Rows are points. Each copy is the shape, with its points in the same order, stretched, turned, moved and blurred by noise. Is it also mirrored, or only turned?

Shape:
[[ 0.58  0.72 -0.88]
 [ 0.25  2.49 -1.08]
 [-1.12 -1.84 -1.51]
 [-2.10 -2.02 -0.92]
 [-1.83  0.15  0.89]
 [-0.84 -0.86  0.85]]
Copy 1:
[[-0.28  0.91  0.28]
 [-1.97  1.49  0.03]
 [ 0.93 -1.68  1.51]
 [ 0.71 -2.83  1.05]
 [-0.70 -1.89 -1.37]
 [ 0.80 -1.37 -1.06]]
Copy 1 is: mirrored
Copy 2, 6 rows:
[[-1.23 -0.45  0.92]
 [-2.34  1.08  1.15]
 [-2.55 -2.05 -1.00]
 [-2.47 -1.81 -2.24]
 [-1.38  0.46 -2.42]
 [-0.59 -0.80 -2.07]]
Copy 2 is: mirrored
Copy 3 (6 x 3):
[[-0.80  0.36 -0.94]
 [-1.81  1.16 -0.39]
 [-0.07 -2.28 -0.69]
 [ 0.22 -2.61  0.16]
 [ 0.11 -0.55  1.26]
 [ 0.84 -0.79  0.45]]
Copy 3 is: only turned

Shape:
[[-1.39  0.19  0.10]
 [-1.00  0.67 -2.02]
 [ 0.21 -0.66  0.58]
 [ 1.59  2.89 -1.21]
 [ 2.00  0.76  2.22]
 [ 0.24  0.08  0.31]]
Copy 1, 6 rows:
[[-0.33 -0.20 -1.41]
 [-2.31 -1.11 -0.24]
 [ 0.86  0.43 -0.06]
 [-3.29  1.99  0.73]
 [ 0.97  3.26  0.08]
 [ 0.04  0.64 -0.26]]
Copy 1 is: mirrored
Copy 2, 6 rows:
[[-0.52 -0.07  1.04]
 [ 0.15  1.91  0.55]
 [-0.57 -0.40 -0.63]
 [ 3.40  1.06 -0.14]
 [ 1.65 -2.20 -0.95]
 [ 0.40 -0.15 -0.21]]
Copy 2 is: only turned
Copy 3 (6 x 3):
[[ 0.32 -0.07  1.08]
 [-0.33 -1.79  1.42]
 [ 0.03 -0.27 -0.99]
 [ 2.29 -3.38 -0.85]
 [ 2.40 -0.53 -2.93]
 [ 0.60 -0.67 -0.89]]
Copy 3 is: mirrored

Shape:
[[-0.78  1.78  0.00  0.86]
 [-0.57  0.20 -0.83 -1.36]
 [-1.08  3.02  0.14  2.66]
 [-0.36 -0.46 -0.74 -0.52]
 [-0.03 -1.30 -0.03 -0.26]
 [-0.93 -1.21 -0.74  1.38]
 [-0.46 -1.40 -0.16 -0.61]
 [ 2.08 -1.14  0.50  1.03]
 [-0.89  2.79  4.02 -0.72]
 [ 0.01 -1.12 -0.07 -1.11]]
Copy 1:
[[-0.14  0.28  0.73  2.26]
 [-0.46  1.52 -1.18 -0.18]
 [-0.05 -0.61  2.12  3.81]
 [-0.98  0.87 -1.54 -0.36]
 [-0.92  0.06 -1.73 -1.04]
 [-1.33 -0.43 -1.49  0.82]
 [-0.68  0.31 -2.28 -0.75]
 [-0.86 -0.73 -0.40 -2.24]
 [ 3.72  0.24  1.02  2.72]
 [-0.72  0.65 -1.78 -1.37]]
Copy 1 is: mirrored
Copy 2, 10 rows:
[[ 0.58  0.61  2.49  1.25]
 [-0.99  0.31 -0.11 -0.05]
 [ 1.64  0.74  4.24  2.92]
 [ 0.00 -0.28 -0.50  0.12]
 [ 0.53 -0.81 -0.96 -0.73]
 [ 1.28 -1.25 -0.56  0.92]
 [ 0.12 -0.98 -1.31 -0.90]
 [ 3.09  0.22 -0.79 -0.79]
 [-0.36  0.33  4.18 -2.21]
 [-0.02 -0.54 -1.10 -1.14]]
Copy 2 is: only turned
Copy 3 (10 x 4):
[[-1.06  1.30  0.45  0.41]
 [-0.34  0.18 -1.43 -1.24]
 [-1.11  2.60  1.28  1.30]
 [ 0.02 -0.03 -0.81 -0.35]
 [ 0.65 -0.97 -0.66 -0.32]
 [ 1.51  0.65 -0.48  0.93]
 [ 0.72 -0.53 -0.79 -0.75]
 [-0.25 -2.44 -0.25  1.07]
 [-1.87  0.01  4.13 -2.16]
 [ 0.48 -1.05 -0.97 -0.99]]
Copy 3 is: mirrored

Shape:
[[ 0.21  1.87  1.63 -1.49  0.50  1.02]
 [-1.35 -0.15 -1.11  0.65  2.11  1.24]
 [-1.82 -2.06 -0.67 -1.70  1.48  1.71]
 [ 1.52 -1.32  0.66 -0.44  0.48  0.27]
 [ 1.68 -1.91  1.34  0.42  0.13 -1.58]
 [-0.19 -2.62  1.52  2.98  0.88 -0.75]
 [ 1.31 -0.38  1.42 -1.29  0.70 -0.92]
 [ 0.90  2.09 -0.90 -0.51  0.92 -2.06]
 [-0.54 -0.73  1.49 -0.06  0.14 -0.48]
 [ 0.61  0.96  1.16  1.92 -1.08  0.17]
 [ 0.36  2.60 -0.31  1.62 -1.03 -0.50]]
Copy 1:
[[-0.95  2.08  1.39 -3.14  0.86  0.34]
 [ 1.15  0.28 -1.44 -0.53 -1.42  1.40]
 [-0.26 -2.12 -1.59 -2.48 -1.84  1.03]
 [ 0.02 -0.83  0.24 -1.71  0.04 -1.66]
 [ 0.14 -1.11  1.98  0.16 -0.25 -2.26]
 [ 1.90 -1.43  1.83  1.90 -0.21  0.24]
 [-0.69 -0.02  2.06 -1.96 -0.29 -1.66]
 [-0.66  2.53  0.75  0.19 -1.24 -1.67]
 [-0.54 -0.13  1.84 -0.31 -0.12  0.11]
 [ 0.14  1.97  1.02  1.07  1.96  0.13]
 [-0.31  3.46  0.22  1.79  1.33  0.05]]
Copy 1 is: mirrored
Copy 2:
[[-0.53  1.50  0.27  1.48  0.84 -0.78]
 [-1.97  0.88 -2.53 -2.67 -0.28 -0.66]
 [-3.72  2.04  0.15 -3.77 -1.39  0.45]
 [-0.74  1.30 -0.39  0.03 -1.32  2.24]
 [-1.70 -0.09 -0.25  1.00 -1.45  2.68]
 [-2.84  0.18 -2.61 -0.77  0.86  3.02]
 [-1.51  1.08  0.28  1.27 -1.28  1.07]
 [ 0.23 -0.80 -0.91  1.28 -2.41 -1.99]
 [-2.84  0.21 -0.29 -0.15  0.33  0.54]
 [ 0.52 -0.60 -0.85  1.08  1.88  0.64]
 [ 1.41 -1.84 -1.13  0.80  0.71 -1.22]]
Copy 2 is: mirrored
Copy 3:
[[ 2.25  0.50 -2.00  1.24  1.11 -1.75]
 [-0.65 -0.93 -1.96 -0.98  0.62 -0.47]
 [-0.64  0.08 -3.63  0.08 -1.52 -1.00]
 [ 1.29 -0.51 -0.25  1.86 -1.34  0.07]
 [ 1.12 -0.62  1.80  2.14 -1.51  0.20]
 [-1.08 -1.18  1.18  2.28 -0.43  1.42]
 [ 1.29 -0.31 -0.06  1.73 -1.36 -1.15]
 [ 1.47 -1.04  1.45 -1.23  0.23 -1.94]
 [ 0.12  0.24 -0.05  1.64 -0.28 -0.73]
 [ 1.33  0.38  1.51  0.45  1.05  1.03]
 [ 1.04  0.35  2.27 -1.15  2.05  0.09]]
Copy 3 is: mirrored

Shape, 9 rows:
[[-1.48  0.26 -0.92  1.83  0.86 -0.70]
 [ 0.71 -1.61 -1.86 -0.41 -0.03  0.18]
 [ 0.81  3.44  1.14  2.53 -0.11 -0.23]
 [-1.20 -0.42 -1.03 -1.27 -0.87  1.66]
 [-2.31 -3.03 -1.98  2.18 -0.04 -0.14]
 [-0.38 -0.46 -1.54  1.39 -0.38 -0.46]
 [ 0.73 -1.83 -1.47 -0.62  1.82  0.81]
 [ 0.20  2.65 -1.91 -1.17 -0.27 -0.80]
 [-0.16 -0.89  0.96 -0.78 -0.58 -0.53]]
Copy 1:
[[-0.62  0.19 -0.40  1.62  0.26 -2.22]
 [ 0.54 -0.45  1.01  0.12 -1.26 -0.18]
 [-1.13  0.76 -2.61 -0.46  2.32 -0.97]
 [ 1.35 -1.74  1.49 -0.54  1.19 -0.97]
 [-0.24 -0.91  1.00  3.78 -0.91 -1.22]
 [-0.67 -0.93 -0.25  1.09 -0.25 -1.11]
 [ 1.70  0.83  1.41  0.13 -1.26 -0.33]
 [-0.61 -1.10 -0.30 -2.53  0.27 -2.57]
 [-0.71  0.58  1.43 -0.40  1.25  0.17]]
Copy 1 is: only turned
Copy 2:
[[ 1.01 -0.43  0.92 -2.85 -1.00  0.64]
 [ 0.21  0.26 -0.94 -1.71  1.78  0.27]
 [ 1.64 -0.64  2.88  0.21 -1.59 -2.66]
 [-1.97 -1.32  0.25 -1.11  1.29  1.86]
 [ 2.37 -1.09 -0.52 -3.52 -0.19  3.62]
 [ 1.43 -0.64 -0.65 -2.18  0.23  0.48]
 [-0.61  1.07  0.37 -2.26  2.65  0.37]
 [-2.67 -0.55 -1.06 -1.16  0.76 -2.14]
 [ 0.26  1.22 -0.08  0.43 -0.81  0.47]]
Copy 2 is: only turned
